Each row is a point. A path goes straight from each point to the next, and from the last back to the first. The post is the endless flat space through its rows: a point in 2 columns, a line in 3, a plane in 4, and so on, so that a path can go around it. Count how often the path circles the post. Going back the other way cancels.

Post (2 x 3)
[[-0.27  0.00  0.20]
 [ 0.17 -0.16 -0.30]]
Path (22 x 3)
[[-0.80 -0.16  0.07]
 [-0.12 -0.62 -0.14]
 [-0.44 -0.46  0.25]
 [-0.48  0.03 -0.38]
 [-0.39  0.33  0.02]
 [-0.04  0.40  0.27]
 [ 0.06 -0.11  0.51]
 [-0.02 -0.63  0.09]
 [ 0.03 -0.58 -0.55]
 [-0.47  0.12 -0.21]
 [ 0.05  0.22 -0.52]
 [ 0.02  0.16 -0.13]
 [-0.23  0.30 -0.14]
 [ 0.18  0.33  0.13]
 [ 0.52 -0.34  0.02]
 [-0.30 -0.33  0.42]
 [-0.22 -0.49 -0.14]
 [-0.21  0.06 -0.33]
 [-0.16  0.20  0.03]
 [ 0.40  0.05 -0.15]
 [ 0.12 -0.23  0.26]
 [ 0.11 -0.43 -0.16]]
Times around: 3

Post (3 x 4)
[[-0.63  0.31  0.12  0.59]
 [ 0.48  0.08  0.08 -0.33]
 [ 0.14 -0.06 -0.20 -0.32]]
Path (27 x 4)
[[-0.41  0.72 -0.08  0.04]
 [-0.13  0.15 -0.06 -0.30]
 [-0.09 -0.18  0.37 -0.28]
 [ 0.22 -0.59 -0.17 -0.19]
 [ 0.28 -0.05 -0.13  0.06]
 [ 0.66  0.28 -0.27 -0.29]
 [-0.09  0.40  0.05  0.06]
 [-0.71  0.23  0.19 -0.17]
 [-0.39 -0.42 -0.17 -0.41]
 [-0.21  0.05  0.04 -0.18]
 [-0.23  0.37 -0.04 -0.10]
 [-0.01  0.07 -0.01 -0.35]
 [-0.14  0.07  0.29 -0.18]
 [-0.20 -0.56 -0.07 -0.08]
 [-0.28  0.15  0.34  0.44]
 [ 0.12  0.16  0.28  0.24]
 [ 0.61 -0.07 -0.55 -0.07]
 [ 0.04  0.42 -0.38 -0.09]
 [-0.23  0.47  0.18 -0.29]
 [-0.37 -0.20 -0.13 -0.66]
 [-0.01 -0.19  0.20  0.06]
 [-0.67 -0.15 -0.15  0.39]
 [ 0.73 -0.20  0.24  0.01]
 [ 0.45 -0.22  0.07 -0.56]
 [-0.13 -0.21  0.06  0.34]
 [ 0.42  0.00  0.06  0.00]
 [ 0.21  0.11 -0.62 -0.23]]
Times around: 3

Post (7 x 8)
[[-0.07  0.48  0.03  0.37  0.59 -0.10  0.01  0.11]
 [-0.06  0.41 -0.27  0.09  0.05 -0.08  0.27  0.03]
 [-0.17  0.64  0.39  0.00  0.28  0.13 -0.07  0.21]
 [ 0.04 -0.15  0.13  0.73 -0.60 -0.02 -0.87  0.71]
 [ 0.19  0.17 -0.37  0.01  0.10 -0.11 -0.24 -0.15]
 [-0.05  0.54 -0.20  0.22 -0.03 -0.06 -0.06 -0.29]
 [-0.17  0.10 -0.08  0.15 -0.04  0.34 -0.06 -0.19]]
Path (8 x 8)
[[-0.24  0.32 -0.33  0.03  0.05  0.55  0.15 -0.20]
 [-0.14  0.82  0.31  0.64  0.67  0.16 -0.05 -0.25]
 [ 0.13  0.34  0.39  0.40  0.20 -0.42 -0.18 -0.01]
 [-0.35  0.25  0.03  0.45 -0.05 -0.23 -0.24 -0.10]
 [-0.26  0.06  0.03  0.46  0.14  0.08 -0.28  0.10]
 [-0.05  0.53  0.57  0.36  0.26 -0.30 -0.22  0.15]
 [-0.13  0.42  0.24  0.27 -0.28  0.16  0.03  0.11]
 [ 0.18  0.79  0.24  0.11  0.05  0.05 -0.19  0.40]]
Times around: 0

Post (10 x 11)
[[ 0.02  0.18 -0.46 -0.10 -0.05  0.18  0.28  0.01  0.48  0.48 -0.25]
 [ 0.18  0.30 -0.03  0.16 -0.51 -0.13 -0.42 -0.05 -0.18 -0.37  0.14]
 [ 0.32  0.04 -0.03 -0.05 -0.33  0.20  0.55 -0.04  0.59  0.22 -0.30]
 [ 0.20 -0.13 -0.22 -0.32  0.03  0.65  0.01 -0.16  0.64  0.21  0.05]
 [ 0.42  0.05  0.32  0.42 -0.03  0.02 -0.38  0.27 -0.45 -0.24  0.18]
 [-0.02  0.17  0.17  0.19 -0.20  0.07  0.06  0.09 -0.16 -0.04  0.57]
 [ 0.07 -0.07  0.12 -0.46  0.10 -0.17  0.36  0.25  0.20  0.25 -0.42]
 [ 0.13 -0.16  0.31  0.06 -0.04 -0.12  0.14  0.03  0.63  0.14 -0.24]
 [-0.25  0.10 -0.04  0.06 -0.03  0.37  0.46  0.02  0.34  0.13 -0.29]
 [ 0.00 -0.28  0.15  0.23 -0.29 -0.40 -0.12 -0.07 -0.61 -0.10 -0.02]]
Path (12 x 11)
[[-0.68 -0.64 -0.05  0.64 -0.32  0.10  0.42 -0.43 -0.50  0.33 -0.26]
 [ 0.04  0.54 -0.09  0.31 -0.32  0.21  0.70  0.06  0.35  0.44 -0.34]
 [ 0.61 -0.05  0.13  0.44 -0.02  0.26  0.20 -0.21  0.68  0.11 -0.16]
 [ 0.27  0.13 -0.06 -0.32  0.09  0.41  0.11  0.14  0.00 -0.18  0.30]
 [-0.07 -0.04 -0.82 -0.36 -0.09  0.02 -0.29  0.15  0.02  0.07  0.20]
 [-0.27  0.65 -0.36 -0.19 -0.40  0.02 -0.02  0.22 -0.04  0.01  0.10]
 [-0.34 -0.18  0.60 -0.07  0.09 -0.11  0.81  0.34  0.24  0.23  0.29]
 [ 0.38 -0.11 -0.03  0.23 -0.43 -0.51 -0.27  0.08  0.83 -0.48 -0.47]
 [ 0.20  0.21  0.01 -0.11 -0.08  0.08  0.56  0.29  0.72  0.11  0.69]
 [ 0.12 -0.27  0.24 -0.11  0.03  0.29  0.36  0.26  0.37  0.12 -0.24]
 [-0.05 -0.32 -0.30 -0.32  0.30  0.27 -0.20  0.00  0.07  0.58 -0.39]
 [-0.06  0.25  0.24  0.38 -0.18  0.68 -0.13  0.01  0.08  0.26  0.26]]
Times around: 1

Post (13 x 14)
[[-0.01  0.50  0.09 -0.63  0.01  0.08 -0.35  0.23  0.01 -0.07  0.26  0.46
  -0.62 -0.12]
 [ 1.00  0.00 -0.07  0.46 -0.15  0.57  0.24  0.06  0.09  0.06  0.36 -0.12
  -0.26  0.30]
 [ 0.23 -0.02  0.26 -0.15  0.35  0.03 -0.25  0.69  0.32 -0.29  0.55  0.05
  -0.31 -0.39]
 [ 0.08  0.46 -0.17  0.06  0.20  0.30 -0.34  0.14  0.40 -0.07  0.42 -0.04
   0.02  0.50]
 [ 0.18  0.13 -0.27 -0.51 -0.69 -0.11 -0.07 -0.15 -0.27  0.31 -0.17 -0.70
   0.01  0.41]
 [-0.22 -0.22 -0.01  0.29  0.11  0.37 -0.44 -0.45 -0.10 -0.19 -0.34 -0.09
   0.09  0.28]
 [-0.05  0.01 -0.04  0.16  0.29 -0.01  0.32  0.11  0.38  0.18  0.24 -0.22
   0.10 -0.05]
 [-0.71 -0.51 -0.20 -0.26  0.11 -0.10  0.07 -0.35 -0.09 -0.14 -0.03  0.14
   0.04  0.00]
 [ 0.26 -0.07 -0.03 -0.12  0.32  0.28  0.22  0.26  0.28 -0.11 -0.09  0.44
   0.18  0.08]
 [ 0.31 -0.21  0.28  0.37  0.03  0.03  0.42  0.05  0.15 -0.05  0.29  0.35
   0.46  0.65]
 [ 0.09  0.00 -0.29 -0.04 -0.28  0.45 -0.02 -0.37 -0.69 -0.09 -0.14 -0.05
   0.11  0.06]
 [ 0.13 -0.44 -0.33  0.15 -0.08  0.49  0.16  0.07 -0.16  0.33 -0.21  0.40
   0.21  0.17]
 [ 0.79 -0.08 -0.06 -0.24  0.01 -0.32 -0.14  0.05  0.02 -0.02  0.28  0.25
   0.42  0.14]]
Path (31 x 14)
[[ 0.48  0.29 -0.02  0.14  0.02 -0.16  0.08  0.23  0.45  0.67 -0.30 -0.56
  -0.04  0.10]
 [-0.25 -0.17  0.41  0.31 -0.53  0.18 -0.17 -0.34 -0.01  0.01 -0.36 -0.08
  -0.70  0.55]
 [ 0.33 -0.15  0.18  0.10 -0.08 -0.45  0.26  0.05  0.46  0.11  0.32  0.10
   0.43  0.37]
 [ 0.57 -0.18 -0.24 -0.51 -0.66 -0.10 -0.09 -0.25 -0.31  0.45 -0.01  0.41
   0.04  0.39]
 [-0.70  0.23  0.46  0.00 -0.02  0.19  0.04  0.54  0.26  0.37 -0.48  0.19
  -0.08  0.02]
 [ 0.27  0.08 -0.50 -0.13  0.35  0.12  0.00  0.18  0.68 -0.09 -0.11  0.32
   0.24  0.57]
 [ 0.45 -0.12  0.19  0.05 -0.02  0.04  0.14  0.29 -0.43 -0.45  0.33  0.02
   0.37  0.14]
 [-0.36 -0.52 -0.16  0.07  0.14 -0.32  0.35 -0.03  0.40 -0.16  0.36  0.52
   0.05  0.37]
 [ 0.30 -0.50  0.19  0.46 -0.25  0.22  0.02  0.39  0.24  0.24  0.30  0.44
  -0.40  0.02]
 [ 0.13  0.03 -0.59 -0.28  0.01 -0.39  0.41 -0.16  0.04 -0.21  0.04 -0.42
   0.70  0.23]
 [ 0.07 -0.01 -0.10 -0.34  0.09 -0.19 -0.15  0.01 -0.21 -0.19  0.27 -0.17
  -0.05  0.15]
 [ 0.34 -0.05 -0.65 -0.53  0.49  0.37 -0.23  0.20  0.15  0.19 -0.04 -0.04
  -0.02 -0.30]
 [-0.04  0.32 -0.29 -0.69 -0.28  0.11 -0.18 -0.38 -0.16  0.27  0.03 -0.12
   0.06  0.22]
 [ 0.48 -0.42  0.05 -0.28  0.05  0.23 -0.22  0.18  0.11 -0.16  0.55  0.24
   0.03  0.30]
 [ 0.04  0.02 -0.01  0.00  0.24  0.28 -0.31 -0.35  0.02 -0.18 -0.16 -0.23
   0.38 -0.09]
 [-0.14  0.13 -1.06  0.06 -0.09  0.62 -0.01  0.06  0.67  0.38  0.13 -0.52
  -0.08  0.17]
 [-0.06 -0.15 -0.64  0.01  0.08  0.17  0.24  0.06  0.10  0.25  0.23  0.79
   0.01 -0.15]
 [ 0.15 -0.25 -0.25  0.23 -0.09  0.54 -0.63  0.06 -0.40 -0.23  0.41 -0.02
  -0.49 -0.04]
 [ 0.43  0.05 -0.14 -0.24  0.32  0.03 -0.13  0.25  0.02 -0.37  0.43  0.94
   0.37  0.31]
 [ 0.20  0.08 -0.02 -0.03  0.20  0.27 -0.13  0.54  0.16  0.00  0.32  0.17
   0.03  0.36]
 [-0.08 -0.18  0.37  0.12  0.30  0.19  0.11 -0.11  0.26  0.36 -0.14 -0.32
   0.38  0.49]
 [-0.14 -0.47 -0.23 -0.51  0.50  0.52 -0.59  0.71 -0.11 -0.19  0.30  0.03
  -0.44 -0.87]
 [ 0.21 -0.24 -0.28 -0.04  0.01 -0.14 -0.11  0.04 -0.19  0.49 -0.12 -0.42
   0.27  0.09]
 [-0.42 -0.57 -0.12  0.38  0.41  0.27 -0.37  0.42  0.35 -0.04  0.03  0.96
  -0.17  0.45]
 [ 0.45  0.37 -0.43 -0.18 -0.07  0.41 -0.26  0.36 -0.22 -0.43  0.03 -0.36
  -0.15  0.02]
 [ 0.06  0.03  0.01 -0.08  0.28 -0.22 -0.21 -0.25  0.02 -0.29  0.22  0.02
  -0.01  0.18]
 [ 0.08  0.00 -0.50 -0.09 -0.24  0.34  0.10  0.32 -0.17  0.07 -0.23  0.31
  -0.07 -0.09]
 [ 0.23  0.33 -0.20 -0.19  0.23  0.44 -0.42  0.23  0.11 -0.13 -0.41  0.54
   0.13 -0.46]
 [ 0.19 -0.01  0.23  0.08 -0.05  0.52  0.35  0.16  0.03  0.15  0.11  0.74
  -0.21  0.16]
 [-0.22 -0.39 -0.19 -0.55  0.51 -0.09 -0.32 -0.22  0.36  0.17 -0.20  0.24
   0.49  0.34]
 [ 0.47 -0.21 -0.47 -0.16 -0.11  0.47 -0.49  0.02 -0.22  0.01  0.13 -0.36
  -0.11  0.23]]
Times around: 0

Post (17 x 18)
[[ 0.00 -0.21  0.24 -0.16 -0.20 -0.09 -0.22  0.35 -0.27 -0.11 -0.23 -0.36
   0.02  0.13  0.18 -0.29 -0.36 -0.14]
 [ 0.33  0.29 -0.42 -0.10 -0.01 -0.12  0.70 -0.20  0.27  0.00 -0.21  0.46
  -0.02  0.07  0.04 -0.15 -0.18 -0.36]
 [ 0.00 -0.28  0.21 -0.15 -0.72  0.00 -0.04  0.12  0.11 -0.55 -0.51 -0.18
   0.13 -0.01  0.34  0.13 -0.22 -0.07]
 [ 0.31  0.11  0.26  0.07  0.17 -0.41  0.56 -0.43  0.25  0.68  0.16  0.55
   0.26 -0.11 -0.07  0.11  0.19  0.18]
 [ 0.15  0.53 -0.06 -0.22  0.02 -0.18 -0.01 -0.69 -0.03  0.57  0.12  0.28
  -0.27 -0.07 -0.26  0.63 -0.11  0.13]
 [ 0.22 -0.09 -0.14 -0.37 -0.32  0.12 -0.31  0.40  0.24 -0.24 -0.21  0.09
   0.30  0.02  0.20 -0.26  0.05 -0.14]
 [ 0.21  0.60  0.08  0.32 -0.13  0.00  0.12  0.03  0.14  0.01 -0.18  0.29
   0.03 -0.09  0.06  0.10 -0.04  0.04]
 [-0.12  0.25  0.19  0.03 -0.20  0.16  0.26 -0.33 -0.14  0.57  0.28  0.22
  -0.56 -0.08 -0.36  0.20  0.17  0.45]
 [-0.17 -0.34 -0.18  0.03  0.08 -0.15  0.06  0.49 -0.15 -0.38  0.08 -0.01
  -0.52  0.23  0.30  0.42 -0.05  0.47]
 [-0.05  0.39  0.00  0.07  0.18 -0.02  0.42 -0.52  0.29  0.62  0.36  0.20
  -0.18  0.01  0.15  0.26  0.32 -0.11]
 [ 0.20 -0.50  0.05  0.05  0.02  0.47 -0.18  0.26  0.27 -0.25 -0.21 -0.64
  -0.36  0.38 -0.06 -0.16 -0.31  0.15]
 [-0.22 -0.51  0.16 -0.25 -0.05  0.40 -0.15  0.34 -0.25 -0.33 -0.52 -0.10
   0.12  0.26  0.22  0.17 -0.31  0.17]
 [ 0.30  0.33  0.31 -0.14  0.13  0.07  0.37 -0.60 -0.06  0.09  0.36  0.65
  -0.29 -0.16  0.14  0.28  0.00 -0.10]
 [ 0.20 -0.10 -0.04  0.13 -0.41  0.15 -0.09 -0.09 -0.04 -0.04  0.00  0.09
   0.59 -0.16  0.23 -0.23 -0.32 -0.10]
 [-0.11 -0.14 -0.17 -0.03  0.06 -0.35 -0.22 -0.09  0.04 -0.55 -0.47 -0.23
   0.30 -0.21 -0.04 -0.35 -0.32  0.11]
 [ 0.13 -0.45  0.05 -0.17 -0.10  0.31 -0.02  0.42 -0.24 -0.43 -0.14 -0.50
   0.04  0.34  0.02  0.27  0.24  0.13]
 [ 0.28 -0.04 -0.14  0.20 -0.17  0.01  0.26  0.07  0.17  0.16 -0.38  0.31
  -0.07 -0.34  0.04 -0.01  0.03 -0.43]]
Path (27 x 18)
[[ 0.37 -0.14 -0.18  0.04  0.48  0.15  0.26  0.10  0.16 -0.16 -0.14 -0.10
   0.38  0.02 -0.05 -0.38  0.16  0.21]
 [ 0.06 -0.37 -0.03 -0.93  0.29  0.75  0.66  0.24 -0.10 -0.69 -0.07  0.22
   0.00  0.24  0.47 -0.06  0.25 -0.29]
 [ 0.24 -0.01 -0.24 -0.31  0.07  0.04  0.41 -0.12  0.19 -0.62 -0.22  0.83
  -0.24 -0.29  0.45  0.31 -0.25 -0.59]
 [ 0.48  0.65  0.56  0.13 -0.49  0.61 -0.16 -0.09 -0.10  0.17  0.05  0.09
  -0.24 -0.28 -0.16 -0.13 -0.20 -0.14]
 [ 0.29  0.07  0.05  0.07 -0.77  0.97  0.01  0.06  0.08  0.11 -0.04 -0.09
   0.04 -0.12  0.41  0.28  0.46 -0.39]
 [ 0.05  0.32  0.26  0.47 -0.29  0.00  0.64  0.11  0.17  0.47 -1.18 -0.21
  -0.60 -0.35 -0.15  0.20  0.53 -0.28]
 [-0.21  0.14 -0.32  0.23  0.12 -0.46 -0.04  0.05 -0.08 -0.34 -0.23  0.14
   0.04 -0.65  0.19 -0.51 -0.71  0.32]
 [ 0.21  0.53 -0.70 -0.34 -0.15  0.27  0.25  0.08  0.36 -0.40 -0.02  0.86
   0.35 -0.14  0.18  0.23  0.05 -0.60]
 [ 0.13  0.32  0.20  0.37 -0.71  0.54 -0.06  0.68 -0.22  0.42  0.44  0.01
   0.43 -0.08  0.13 -0.16  0.51 -0.03]
 [-0.22 -0.12 -0.25 -0.32 -0.35 -0.02  0.18  0.57 -0.14 -0.28 -0.21  0.14
  -0.55  0.19  0.52  0.07 -0.66  0.03]
 [ 0.11  0.52 -0.05 -0.17  0.22  0.37 -0.03  0.21  0.21  0.48 -0.18 -0.38
  -0.24  0.52  0.08 -0.33 -0.30 -0.32]
 [-0.16 -0.69 -0.37 -1.03  0.13 -0.71  0.28  0.03 -0.07 -0.30 -0.13  0.19
  -0.40 -0.01 -0.11  0.08 -0.01  0.01]
 [-0.22  0.53  0.32  0.20 -0.04 -0.03 -0.29 -0.22 -0.15  0.06  0.09  0.06
   0.10 -0.04  0.21  0.44 -0.21 -0.22]
 [ 0.11  0.20  0.15 -0.07  0.15 -0.03 -0.17 -0.18  0.22  0.30 -0.19  0.11
  -0.05  0.25 -0.47  0.32  0.51  0.66]
 [-0.03  0.21  0.32  0.21 -0.14 -0.73  0.15 -0.42 -0.21 -0.05 -0.35 -0.01
  -0.06 -0.18  0.26  0.58 -0.25  0.54]
 [-0.15 -0.02  0.10  0.02 -0.03 -0.48 -0.12  0.19 -0.10  0.11 -0.20 -0.11
  -0.07  0.11  0.12 -0.32  0.04  0.21]
 [-0.59 -0.02  0.20 -0.11 -0.61 -0.02 -0.35  0.31 -0.18  0.00 -0.27  0.32
  -0.32 -0.14  0.33  0.37  0.15 -0.11]
 [ 0.74 -0.13  0.25 -0.10 -0.06 -0.04  0.93  0.25  0.33  0.19 -0.09  0.24
  -0.22  0.35 -0.50 -0.20 -0.51  0.10]
 [-0.16  0.03 -0.02 -0.53 -0.36  0.27  0.94  0.01 -0.07  0.07  0.10  0.75
  -0.30 -0.23  0.18  0.29  0.33  0.00]
 [-0.15 -0.37  0.04 -0.02 -0.42  0.14 -0.32  0.18  0.25  0.03 -0.19  0.31
  -0.02 -0.11  0.09  0.20 -0.48  0.22]
 [ 0.10 -0.21  0.16  0.13  0.11  0.14 -0.32  0.43  0.14  0.69 -0.10 -0.08
   0.57  0.04 -0.24 -0.56  0.77 -0.02]
 [ 0.27  0.04  0.12 -0.12 -0.20  0.47  0.27 -0.46 -0.06  0.02 -0.62  0.09
  -0.80 -0.39  0.08  0.45  0.38 -0.53]
 [ 0.27 -0.03  0.58  0.07 -0.05  0.17  0.46 -0.16  0.17 -0.41  0.30 -0.06
   0.00  0.01  0.23 -0.41  0.20  0.16]
 [ 0.61 -0.05  0.06 -0.30 -0.13  0.30  0.58 -0.06  0.03  0.38  0.15  0.30
  -0.49  0.06 -0.47  0.03  0.07 -0.16]
 [-0.10 -0.07  0.13  0.08 -0.33 -0.41 -0.46 -0.52  0.11  0.26  0.31 -0.33
   0.63 -0.05 -0.19 -0.30 -0.24  0.43]
 [-0.20  0.05 -0.44  0.47 -0.65 -0.60  0.20  0.04  0.07 -0.61 -0.01  0.11
   0.23 -0.37  0.06 -0.33 -0.16  0.30]
 [ 0.09  0.26  0.18  0.03  0.21 -0.26  0.04 -0.10 -0.38 -0.15  0.02 -0.20
   0.13 -0.06  0.14  0.17 -0.40 -0.10]]
Times around: 1
